Each point is reached from the start by the listed moves, each made once or not at all, plus a little noise. Is the number of moves made odd or even? Then give how often each move was made.

Moves:
(1): [ 87 -33   4  21]
(2): [22 62  8 -4]
(3): [ -3 -12  62  -6]
Start: [-5 -7 -9 28]
Points:
[-5 -5 -7 26] => even (0, 0, 0)
[ 83 -43  -8  52] => odd (1, 0, 0)
[ 83 -54  57  46] => even (1, 0, 1)

Moves:
(1): [48  1 -4 -4 -7  2 -3  3 -3  0 -3  7 -9 -5]
(2): [  4  74   0  -8   7   0   3  -8 -10   2   6   6   3   6]
(3): [  7  -4  75   4   3   7   3 -14 -10  12   1   0 -17  -1]
(4): [  9   7  -4  50  -7  -4   5   5   1  -3   2  -4 -11   1]
(5): [ 10   3  -3   8  86  -7  -9   4   8 -12   1  -6   6  -9]
(6): [-7 -4 -6 15 -2 85  0 18 -9  2  9  9  1  3]
(7): [  3 -11   1   0  16  -2  86  -5  10  -5   1   6   4   8]
(8): [  5   4  18  -7   7 -13  -5  76   6  -3   7   0  -9   4]
(9): [ 3 -5  5  3 -3  9 -2 -2 49  0  2 -2  1  3]
(10): [ 5 -3 -4  9 11 -2  8  5  2 65  5  6 -4  0]
(11): [ 1 -5 -5 -2  3  3 -5 -3 -4 -2 53 -5 -9  3]
Start: [-31  11 -15  -9 -13  20 -26  -1  21  -5 -24   4 -29  11]
Points:
[ -1  -7  75  -1 103  20  44  57  80 -17  43  -4 -54  19] => even (0, 0, 1, 0, 1, 0, 1, 1, 1, 0, 1)
[ 43  82  60  10  92  92 -26  81   7  55   2  30 -59   6] => odd (1, 1, 1, 0, 1, 1, 0, 1, 0, 1, 0)
[ 40  78 -20  38   4  15  78  -6  23  55 -12  27 -42  16] => odd (1, 1, 0, 1, 0, 0, 1, 0, 0, 1, 0)
[ -3  68  64  12 121  84  62  76  15  52   3  29 -44  22] => odd (0, 1, 1, 0, 1, 1, 1, 1, 0, 1, 0)
[-18  85 -19  -8  77  14 -32  -5  20 -14 -15   9 -24   8] => even (0, 1, 0, 0, 1, 0, 0, 0, 0, 0, 0)

Moves:
(1): [ 60   4  -1   5   6   8  -7   4   6  -1   2   4  -7  -8   7  -9  -8   6
   4 -10  -3  -4]
(2): [ -3  66 -10   5   3  -2  -6  12   0   7   4  -8  -4 -11 -11  -4  -6   6
  -3  -6  -4   9]
(3): [  2   5  45   3  -3   3   5   0  -3   4   3 -12  -4  -4   7   4  -7  -1
   2  -9   1   9]
(4): [-2 -9 -4 61  2  2  4  6  1  1 -1 -5  2  2 -5  9  0 -5  1 10  0  2]
(5): [  0   0   5   4  57   2   5  -2  -4 -12   4  -1   0  -1   0   5   5  -9
   9   4  -5   3]
(6): [ -1   5   1  -1  -7  56  -8  -2   2   5  -2   2  14   8 -11   2  -1  -3
  12  -1   1   2]
(7): [  4   2  -5  -1  -4   5  49 -16   0   2   4   5  -8   4   4   5   7   2
   7  -6   5   3]
(8): [ -3  -8   0  -5   8   8  13  54  15  -7  -3  -5   0   6  -1 -15   1  14
   2   3  -9  10]
(9): [-4  0  6 -3  3  0 -7 -4 51  2 -8  0 -8  1 -5 13 -7  0 -2  1  6  2]
(10): [  3  -8  -9   2  14   2   3  10  -2  57  -3  -2  -1  16  18   7   3 -18
  -6   6  10  -6]
(11): [-7  0 -8  9 -3 -1 -6  3  4  4 67 -2 -4 -6 -1 -5 -5  1  1  0  0  1]
(12): [-9  7  6  2  3 -7 -6  9  4  0  2 47 -3  3 10  7 -2 -3 -1  2  0  2]
(13): [  4   1   1  -1   5 -16   6   3  17   1  16   5  70  -7  -2  -1 -12  -5
   8  -2   6   2]
(14): [  4  11   2  -1   2  -5   0  -2   7  -8   5  -2   3  48  -5 -10  -5   7
  -4   1   3  -4]
(15): [ -9  12 -13   4  -6   6  -8   2   7 -15  -7  -7  -2   6  65   6  -6   4
 -11   4  -2  -2]
(16): [ 11  -2  -2  -6  -8  -5   5  19  -5  -4   8  -6   0  12 -12  62 -11  -3
  -5   6  14  -6]
(17): [ 10   9   6   3  -6   1  -6  -3   4  -3   0   0   2   0   5   8  65  -5
 -12   7  -4   2]
(18): [ -6  -7   6   4   9   1   0 -10   0  11   3  -8  12  -1  -1   2   6  62
   2  -5   4   1]
(19): [  0   2   4  -4 -10 -10  -6   2   5   8   0  -5   1   6  10   6   5   0
  53   3 -19  -2]
(20): [ 4  4  2 -4  1 -4  1 -5 -5  3  1  2  0 -3 -3 -5 -2  2  0 43 -2  1]
Start: [-19 -13 -20 -26   0  -1   3  16 -18  -5  17  -3 -10 -15  35   4  26   8
  21   4  -4   7]
Points:
[ 43  67 -44  40   9  63 -12 121   9  37  16  20  -9  16  99  73  57   3
   1  68  -3  17] => odd (1, 1, 0, 1, 0, 1, 0, 1, 0, 1, 0, 1, 0, 0, 1, 1, 1, 0, 0, 1)
[-19  65  15  48  -4  52  45  84   8   6 107   2  -2  47  15  69  67  80
  24   6   6  38] => even (0, 1, 1, 1, 0, 1, 1, 1, 0, 0, 1, 1, 0, 1, 0, 1, 1, 1, 0, 0)
[-17 -11  -3 -25  42  49  -7  72  54  -2  84 -27   8  11  20  81  82  64
  79  21 -16  21] => odd (0, 0, 0, 0, 1, 1, 0, 1, 1, 0, 1, 0, 0, 0, 0, 1, 1, 1, 1, 0)
[-8 -6 -4 29  6 34 12 89 25 -8 42 26 90 55 13 68 69 68 23 28 11 19] => odd (0, 0, 0, 1, 0, 1, 0, 1, 0, 0, 0, 1, 1, 1, 0, 1, 1, 1, 0, 0)
[ -9  79 -25 -26  51  42  -3  92  76 -38  32 -24  64  48  58  69  50  13
  16  21   2  27] => even (0, 1, 0, 0, 1, 1, 0, 1, 1, 0, 0, 0, 1, 1, 1, 1, 1, 0, 0, 0)
[ 36  -2  28  -8  66   4  -1  91   9  45  88  20 -27  -4  90  13  82  -6
  72  11 -34  23] => odd (1, 0, 1, 0, 1, 0, 0, 1, 0, 1, 1, 1, 0, 0, 0, 0, 1, 0, 1, 0)
[-23  90  -1  56   6  34 -17  48  16  50 102  15  63  34 102  23  49 -11
   6  60   4  26] => even (0, 1, 1, 1, 0, 1, 0, 0, 0, 1, 1, 1, 1, 1, 1, 0, 1, 0, 0, 1)
[ 38  76 -49 -20 -19  38  14  40  70   4 102 -13  40  -9  79  79 -17  17
  84  -6   1  13] => even (1, 1, 0, 0, 0, 1, 1, 0, 1, 0, 1, 0, 1, 0, 1, 1, 0, 0, 1, 0)
[-15  -7 -37  40  63  10   7  97  60   9  77 -33 -17  67  94  85  65  -7
  -7  46   8   9] => even (0, 0, 0, 1, 1, 0, 0, 1, 1, 1, 1, 0, 0, 1, 1, 1, 1, 0, 0, 0)

Moves:
(1): [ 19  16   1  -7   1  -9  -2   4   2 -13  13 -16   7  12   8   5 -23  -4
   4  -7 -12   6  -4  -7  -3 -11]
(2): [  6  31  11   1  -3  -5   4  -7  -1  -2   5   4   9   8   0 -17   9  13
   5  -2  -7 -12   2  22   2   2]
(3): [ -7  14  34  -3   4  -5  -2   9  -8  13   9   3  -5  -5   6   0 -15 -17
  -6  -6   7   3   6   0 -13   1]
(4): [  8  -9  -6  15 -12  -1  12  -4   8   4   3 -18  20   5   6 -11   5  -9
   7   5  12  -2   5   8 -10  -2]
(5): [ -1   9  -5  -4  28 -17   9  -1  -8  -2 -12  13   2 -14  -1  16 -19  27
  20  19 -20  10  22  -6 -12  23]
(6): [ -4 -18   4  -6 -17  39  16   1  -1   6   3 -11   3 -10   2  11  -2  -5
   7  -5 -18  -8  30  13  -5  19]
(7): [-11 -11   0   1  -1 -13  22   5   2  -2  -2   1  17  12 -10  26 -19 -11
 -13  21  -7   8 -18  18  10  -6]
(8): [-10  -3   5  -3  -3  10  -9  21   3 -13  -8  -7  -6  10 -14  -6  -5  -5
   5  -6  19  -2 -10  -2 -13   1]
(9): [ 12   1  -2 -27   0  18 -20  -6  41 -10   6 -20  27   1  -3  -8 -11  -8
   4  22  -5  -5  -3  -1   2   4]
(10): [  3   0 -16   1   4   4  -1  18  15  16  12   6 -14  -3  -3   5   8  -6
   5  -6  -2   1  10   5  -1   1]
(11): [-21   4 -11   8  14  -7   1  -8   2 -14  38   0   9   3  -4   8  -6  -7
   6  -2  10 -27   2  -4 -12   3]
(12): [ 11   6   1  -2  -7   2  -2  -8 -13 -15  -4  31  11   6 -13  -1  -3 -21
   5 -14   0  -2   5   0   7 -10]
(13): [ -1   2  -5  -9   4   2  -1   4 -12  17  -5  -7  16  -9  13  -7   2   2
  -1  -4  15  -7   7  -5   8  -3]
(14): [-16 -29   1   3  11 -17 -32   0   5  -3  -8 -19  -5  33  17 -23   6   2
 -17  -6   7  -3   8  -5  34  15]
(15): [ 10   9  -8  17 -11  16  -2   2   3   1  -9  26  13 -13  25   2  -2  27
 -22  -5  24 -13  -6   1   2   5]
(16): [  8   1   1   2   2   9 -10   1  -5  -6 -10  -5   4  -5 -18  22   8   5
  -4 -14  13   6   0  -6  -2   0]
(17): [ 11  -7   7  -3  10   1   6   0   5  -2   4  11   4   6  10   5  19   0
   6 -10   6  -5 -18  15  -8   0]
(18): [ -4 -20  14 -12 -13  -5   8  -2  17  17  25   8  20   3   0   5   8  31
  11  -7  -4   6 -12 -14   7   2]
(19): [ -3  15   2  -2  -4 -16  -2 -16  -2  17   1  -3 -13   6  22  23  -9 -19
  39  -8   3  -5   8   0   6   0]
(20): [  4  -5   7  19  -3  17  -1  12 -14  11  10   7   3   8   9   2  11  -6
   4  21  -9  -4   3   4  -8 -16]
(21): [ 27 -13  -5  15   2  -3  -3  -3  -8  10  20  -3 -12  -4 -15   4 -15   6
   9  -1  33  -6 -20  -6   3 -11]
(22): [ -6   4   8   4   0   9   7   7  -9  -5   6   1 -12   6   6  -2  -4 -14
 -11   3  19  26  -3   4   4  16]
(23): [ 12  -7  -4 -13 -19   2   3  -5   2 -23   1   7  -7  -1  -4  -3  15   6
  -7  15  19  -4  25  20  -3 -13]
(24): [-14  -8  -2  -9  -2  -1 -31   6  -4 -14  11   2  12  -4  -5  -2  -1   3
  -6  -8  -7  16  -7  33  -7   2]
Start: [ -2 -14  -2   1 -18  -1 -15 -19 -25   9 -26  13   6 -11  -2  19 -20  -8
  -1   0   0   0  -8  -8   0   6]
Points:
[ 35 -44  -7  -2 -54 121 -47  34 -11  -3  -7  37  89 -12  11  28   9 -41
  -2 -21  66   0   3  58 -36  19] => odd (0, 0, 0, 1, 0, 1, 0, 1, 1, 1, 0, 1, 1, 0, 1, 1, 1, 0, 0, 1, 0, 1, 0, 1)
[ 33 -22  12 -19 -31   5 -68  -3  12 -47   5  19  84  49  44   6 -10  15
 -39  37   9 -13 -25  97  23 -15] => even (1, 1, 0, 0, 0, 0, 1, 0, 1, 0, 0, 0, 0, 1, 1, 0, 1, 0, 0, 1, 0, 0, 1, 1)
[ 37   6 -36  11 -18  39 -24   6 -49  -1  61  43  47 -38  25  42 -46  49
  19  13  24 -53  59  59 -39  10] => even (1, 1, 0, 0, 1, 1, 0, 0, 0, 1, 1, 0, 1, 0, 1, 0, 0, 0, 0, 1, 1, 0, 1, 1)
[-15  29  39   8 -28   4 -38 -30 -26 -14  46  15  93  30  -8  57 -52 -98
  24  21  30  -3  -9  69 -19  -2] => even (0, 1, 1, 1, 0, 0, 1, 0, 1, 0, 1, 1, 0, 0, 0, 1, 0, 0, 1, 1, 0, 1, 0, 1)
[  4  12  -2  29 -32  63   2  31 -33  10  42 -36  38  16   0  33 -18 -39
  32 -17  37 -25  37  24 -37  23] => odd (1, 1, 0, 1, 0, 1, 0, 1, 0, 1, 1, 0, 1, 0, 0, 1, 0, 0, 0, 1, 0, 1, 0, 0)
[ 24   7   7  17 -37 -22   3 -11 -29   2  46  25  40  24  -7  95 -47 -99
  36   3  37 -17  30  28 -32 -46] => odd (1, 0, 1, 1, 0, 0, 1, 0, 0, 1, 1, 1, 0, 0, 0, 1, 0, 0, 1, 1, 0, 0, 1, 0)

Moves:
(1): [ 17  -4  16  10  -2   2  -3  -4   6 -10 -14   9   8  15  14  -6  -9  -3
   5   3   1 -12   7   7  -7  27]
(2): [ -2  36 -14  16 -13  -2 -10   0  15 -12  -9 -15   4  15  22  -6  16  11
  11   9 -13   0 -14  -8  -1   4]
(3): [-22   1  27  21  -8  -4   4  -2   2  15   9  -1  11   2  -2 -15   0 -14
  -3   8   7  13 -20 -20 -12   2]
(4): [ -7  -6 -15  28  12 -16   2  -8  -3  -6  -3   6   4  11  -1   3   0   9
 -16   7  -5   1   5  -3 -11 -10]
(5): [  0  -1   0 -21  35 -18   8   1  15   8 -20   6   7  13  -1  -4 -12   5
   5   4   6  15  -4   2   1   8]
(6): [ 12  -3  -3  -1   2  31   1  -4   7  10 -11 -18   2  10   1 -14   3   3
  -4 -14   3  -1  -8  -3   2 -11]
(7): [ -4   9   1   6  -2   7  26   7  -1   7  -4  -2   7 -11   1   8  -8  -2
  -1 -12   1  -2  -6   3  -8   6]
(8): [ 14  -8   7  19   0  -3   7  38  -4  -3  14   5  -1  11   8  -9   1  -2
 -12   6 -18  18  -7   5   6  -6]
(9): [ -3  14   4   3   9   4  -2   9  26  -6  23   6   3   7  -4  12  -9  -9
 -21   1 -11 -20  -8   2  22  -6]
(10): [  9  24  -4  -6  -8 -12 -18   1  -6  37   7  -4   2  10   2   5  -4   4
 -14  -2  16  -5  -3  -3 -13 -20]
(11): [ 11  -9  -8   0  18  -6  11   4   0   4  30 -10  -5  -2  -1  -5   7   3
  14  12  13  -9  13 -18   2   9]
(12): [  5  -5  -8  20   0  16  -1 -24  -8  10  17  42   3   8  15  -3  11  11
   9  -7  -7  -2 -16  -5 -10  -3]
(13): [  0   1  -8   0  -9   4  -6  11  -2   8  -6  -3  28 -22 -14  15   8  22
  10  -5  -6  -7  10  -4   3   5]
(14): [-11  -3   0  -2  -4   3   8   1 -10  -8   6  -8  10  17  11   4   4  -9
   2  -4  -8  -4   7  -1   4 -11]
(15): [-14   1  -6   0  -4  -1  -2  -3   7  10   8 -12  -2 -14  27 -10   4   4
 -25 -20   2  -3  -1   2   0   4]
(16): [ 5  2  7  2 14  7 -2 -3  4  5  0 -7  0 -3  7 25 -1  5  2  2 -2 -3  5 -2
  2 -2]
(17): [ 21  -8   4  -5  -8 -13  12 -19  23   8 -19   3   4 -10   9   7  30 -21
   9  -2 -11  -2  -7   4  -9  -5]
(18): [ -5   1  13   3 -12 -18  10  -7   1   4   1   1 -15  13 -10   7  -3  23
   7 -12   1   1   9 -17  -5  -9]
(19): [ -6 -12   3  25 -14 -21 -16   8  14   8   6  -7 -13   5  -4   4 -16  -4
  37   5  -6  -6  -3  10  -1  -1]
(20): [ -8  -9  -8  -8 -11   2   6   3  13   3 -21   0  -4  -1   1   7  10   5
  13  20   9  -1  15  -2   1   8]
(21): [ -4  -3  13   7  12 -11  -3  21   6 -19  -8   5  -9   8   1   7  23   5
  12 -11  21 -12   3   6   9   0]
(22): [ 10   5  -1 -10  -4   1   4   4  15  -7  14  -4  20   7   1  10  -5 -17
   3  -2  24  28   0  -8  -4  -1]
(23): [ -1  12   4   4  19   5   3   9  17   8  -8   0  -4  -5   3 -10 -16 -21
   6  -4  -7   2  26 -21 -19  -4]
(24): [ -2  20   4  -5  10   0  -1  -9  13  -8   8   5  13 -11  -2 -13  13   9
  -6   4  -6   8   9  36 -11  -7]
Start: [ -7  -2   3   8 -16  -9  16   7 -14   6 -27  -7 -10 -20  -1  16  -8  12
  14  -5   0  14   2 -18   2  -1]
Points:
[ 15  53 -11  46  27 -45   0  -1  98  64 -64 -36  -2  35  31  36 -16  -5
  28   0 -34  -5 -13 -43 -26 -48] => even (0, 1, 0, 1, 1, 1, 0, 0, 1, 1, 0, 0, 0, 0, 0, 1, 1, 0, 1, 0, 0, 0, 1, 0)
[  8   4 -28 -14  27 -15  25  -7  26  78   7  -1  11  -7  57  39   0  32
  17   3  61  37  11 -48 -16   3] => even (0, 0, 0, 0, 1, 0, 0, 0, 0, 1, 1, 1, 0, 0, 1, 1, 0, 0, 0, 1, 0, 1, 0, 0)
[ 32  22  52  62 -19 -86  29  37  92  54 -57 -31  -4  57  35 -21  50  39
  84  22  29  27 -11 -16 -33  -3] => even (1, 1, 1, 0, 1, 1, 0, 1, 0, 1, 1, 0, 0, 0, 0, 0, 1, 1, 1, 1, 1, 0, 0, 1)
[-34 -20  36 121 -21 -57  65  61  20  44  11 -25  20   0  32  -4 -34  17
  39 -24 -25   7  44 -75 -52   7] => even (1, 0, 1, 1, 0, 0, 1, 1, 0, 0, 1, 0, 1, 1, 1, 0, 0, 1, 1, 0, 0, 0, 1, 0)
[ -4  15 -22  82 -13 -19  27  66  78  23 -62 -31  31  15  46  15 -19  57
  14   1 -35   0 -17  -5  10  27] => even (1, 1, 0, 1, 1, 1, 1, 1, 1, 0, 0, 0, 1, 0, 1, 0, 0, 0, 1, 1, 0, 0, 0, 0)
[-21   4  33 109   4 -20  22  23  27  17  33  23  30  29  38  14 -16 -21
  34  11 -30  69   9 -29 -58 -41] => even (0, 0, 1, 1, 0, 0, 0, 1, 0, 0, 0, 1, 0, 1, 0, 1, 0, 0, 1, 0, 0, 1, 1, 1)
[ -1  21 -10  31 -36 -33  21 -49  11  56 -36  25  33  -7  13  68  58  69
  35  -1 -15  -2  36 -12 -44 -55] => even (0, 0, 0, 1, 0, 0, 0, 0, 0, 1, 0, 1, 1, 1, 0, 1, 1, 1, 0, 1, 0, 0, 0, 1)
[ 24   1  39  72 -23  12  85   5  59  72 -25  16  34 -41  44 -23  45  24
  38 -32 -16  14  29 -52 -68  15] => even (1, 0, 1, 0, 0, 1, 1, 1, 0, 0, 1, 1, 1, 0, 1, 0, 1, 1, 0, 1, 0, 0, 1, 1)
[  0 -11  32  60   0 -78  50   5  55  26 -64  -2  34  15   6  90 -24  28
  53 -19 -39 -30  17 -16  -7   3] => odd (1, 0, 0, 1, 1, 0, 1, 0, 1, 0, 0, 0, 1, 1, 0, 1, 1, 1, 1, 0, 0, 0, 0, 0)

Moves:
(1): [ 29   9  14  -4   2   6  -8  -5   3   4   5  -4  -1  -7  12   3   8  -9
  -3  -3  -2  -1 -20  -9  -4   4   6]
(2): [-18  23   3   7   9   3   1  10   7  -7 -11   1   8  10  20 -10  -5 -15
 -13   0  -2  13 -16   9  12   9   6]
(3): [ -9 -31  30  -7  -7  -6  -3   1  -4   8  -7   6  -8  17  -5 -12  -9 -10
  -9   4  12   4   7  -1  17 -16  -4]
(4): [-13 -13   8  27  -3 -14  -6   7   9 -15  -6  -5   6  -9  -1  19  -1  18
  -6  -3 -22   5 -10 -19  21 -10  -1]
(5): [ 10  -3   5  10  38   7 -12  -3  18  16  23  17   8  -8  -2  -1   9   8
  -7  26  18  -2  -9 -16  13  17  -3]
(6): [-11  -9   7  12   0  18   6   4   5  14  -3 -40   0  -1 -13  -1   0   5
 -28   2 -11  -3  -1   5 -12  17 -19]
(7): [ 10   7  -1  -1   4 -11  32   2  -4  11  -9   2   4   0  -9  -5  -9   6
   2   0  -7  14   1  -7  -2  -9  -9]
(8): [ -7   9 -11 -17 -15  -9 -13  34   5  15   3  -4   0   3  12   7  14   6
  -3   7 -16  -2   2   9  12 -11   7]
(9): [  3  -1   8  -6   5 -11   4  -3  27  21 -12  14 -16  -9  19  -2   1   0
  18  -2 -11   0  23   2 -11   6  -9]
(10): [ 11  12   2   7  -4  -8  -5 -16 -18  30   8  15  -1   5 -12  13  -8   6
 -15 -28  -7  -9  -2  23  -6  13  -3]
(11): [-12  -8  -4 -21  -7  -1  26   9  23   0  30   3  -3  -8  -1  -5 -17   6
  11   3  -6  -1   0   2   0  -1   4]
(12): [ -9  -3   0  10 -13  19  13  22 -10  -8   2  38  -5 -15 -11   5  -6 -19
 -15  -4   7  -1   0 -12   7  -6  -2]
(13): [ -4  -1   4  -7 -15  12  -5 -10  14  15   3  -6  34  37   0   7  12   1
   0   8 -13  -9  10   3 -17  -9  15]
(14): [ 14  -4 -11  20  -2  -3   1  12   5  -3   9   3 -28  10  12 -12  -6  16
   0   0  -8  -1  -7   7  -7   1  -3]
(15): [ -2  -7 -15 -23   0   3  13 -15  -6   2  -4  -7   1 -13  31  -2  -5   1
 -19   6   0  -3   6 -17   7  -7 -27]
(16): [ -1  -2   6 -12   5  10   6  21 -11  -6   9   4 -17   9  -6  32  -3   1
  -6  14  18  23   1   7   2  10  14]
(17): [ -8  12   5  12  -5  -9  10 -17 -13   6  22   7 -24   2   9   6  21  -8
  -7  20   1   3   3  -7 -12 -13  -4]
(18): [  8   0  11  -4 -19  -9  -2  -6  17 -16  -2  15  -7 -10   9  -7  35  34
 -14  10 -16  21   4  23  -6  -2   7]
(19): [-15   6  24  -9   5  17  -3   3 -21  11  -4   4   8  -2  20   2   2  11
  25   5  -8   4   0  -7   1 -11  -2]
(20): [  5  17  -9 -14 -32  13  -6 -15  -4   7 -19  -7   5   6  -9  -6 -21   9
 -14  31   0  -4  -5 -18  -4  15  -4]
(21): [  6  -6   0  13 -14  -7  14  10  13  -9   8 -15  15  10  19  -7   8  10
   8 -11  41 -14   9  -2   6  11  -1]
(22): [  4 -20 -16  13 -13  10 -16   4  -8  -4   6  -6  13 -14   5  -3   1 -15
  24  -3 -13  42  -3  18   5  16  -8]
(23): [ 15   3  -2  -5   3  13   4   7  -2  -3  11 -10 -10  -3   0  -7   4  -9
  -6  -2 -18  -3  35  14   3   1   9]
(24): [  5  -3   8   9   9  -4   4  12  -3   4   2   6  11   0   6  11 -13  -5
   9  13  -2 -23 -10  28   1 -12  11]
Start: [ -4 -24 -16 -19  -1 -13   5 -20   5 -25  35  20  -9  10   8   1   5 -19
 -10   2  14 -24 -22 -10  15   5   7]
Points:
[ 13 -18  73 -51 -52  -5  31  26  27  59 102 117 -46   4  67  38  28  20
 -26  86  44 -27 -19  12  31   7  22] => odd (1, 0, 1, 0, 1, 0, 0, 1, 1, 1, 1, 1, 0, 0, 0, 1, 1, 1, 1, 1, 1, 0, 0, 1)
[-23   3  19 -44 -32  65  32  31 -14  78 121  46  -3  37   2  61   0  -7
 -66  95 -25 -50   3  21  -1  12  28] => odd (0, 0, 0, 0, 1, 1, 0, 1, 0, 1, 1, 1, 1, 0, 0, 1, 1, 0, 1, 1, 0, 0, 1, 1)
[-34 -18   3  -5  45  -2  -3  59   7  -9  55  37 -11  12 102  46  -2  22
 -30  71  -9  -9 -65  -7  77 -10   9] => odd (0, 1, 0, 1, 1, 0, 0, 1, 0, 0, 0, 0, 0, 1, 1, 1, 0, 0, 1, 0, 0, 0, 0, 1)
[  6 -13  37 -52 -20   7  80 -47  56  86  77  11  -3  62  61   8 -11  -8
 -88  70  44  -9 -17 -38   4  50 -34] => odd (1, 1, 1, 0, 1, 1, 1, 0, 1, 1, 1, 0, 1, 0, 1, 1, 1, 0, 0, 1, 1, 0, 0, 0)
